Each point is reached from the start by the listed moves, each made once or not at all, plus a little noise. Is the number of moves made odd or even? Then give how often each move was made.
In the rows, zero is written as 128.

Moves:
(1): [186 140]
(2): [120 186]
Start: [114  98]
Points:
[115  97] -> even (0, 0)
[105 156] -> odd (0, 1)
[175 107] -> odd (1, 0)

Moves:
(1): [195 125 122 131 126 125 133 121 121 126 140 127 119 124]
(2): [125 184 135 118 126 125 128 127 136 129 135 120 122 130]
(3): [132 117 202 132 129 130 122 126 127 136 123 122 123 109]
(4): [118 137 132 212 142 137 130 126 132 125 141 128 131 121]
(5): [130 127 130 113 213 117 132 133 118 125 129 126 126 124]
(6): [132 131 128 126 128 175 126 128 128 123 123 130 129 126]
(7): [119 121 128 133 139 139 207 114 131 130 131 137 138 126]
(8): [128 128 133 131 122 129 136 182 121 121 124 140 121 130]
(9): [140 115 130 128 135 122 128 140 211 132 124 128 131 135]
(10): [128 134 120 127 129 135 124 130 128 187 130 125 135 125]
(11): [115 122 131 113 127 137 122 139 130 122 212 129 132 121]
Start: [129 122 156 127 130 121  91 107 117 156 129 127 158 148]
Points:
[178 147 244 186 244 127 173 106 195 157 241 120 153 114] -> even (1, 1, 1, 1, 1, 0, 1, 0, 1, 0, 1)
[201 108 141 133 147 176 172 100 200 216 138 131 171 141] -> odd (1, 0, 0, 0, 0, 1, 1, 0, 1, 1, 0)
[125 161 169 106 128 127  90 184 205 207 213 132 161 149] -> odd (0, 1, 0, 0, 0, 0, 0, 1, 1, 1, 1)
[118 111 173 183 223 122 100 186 188 137 218 138 160 140] -> odd (0, 0, 0, 1, 1, 0, 0, 1, 1, 0, 1)
[171 104 224 193 239 146 169 100 112 209 241 121 166  97] -> odd (1, 0, 1, 1, 1, 0, 1, 0, 0, 1, 1)
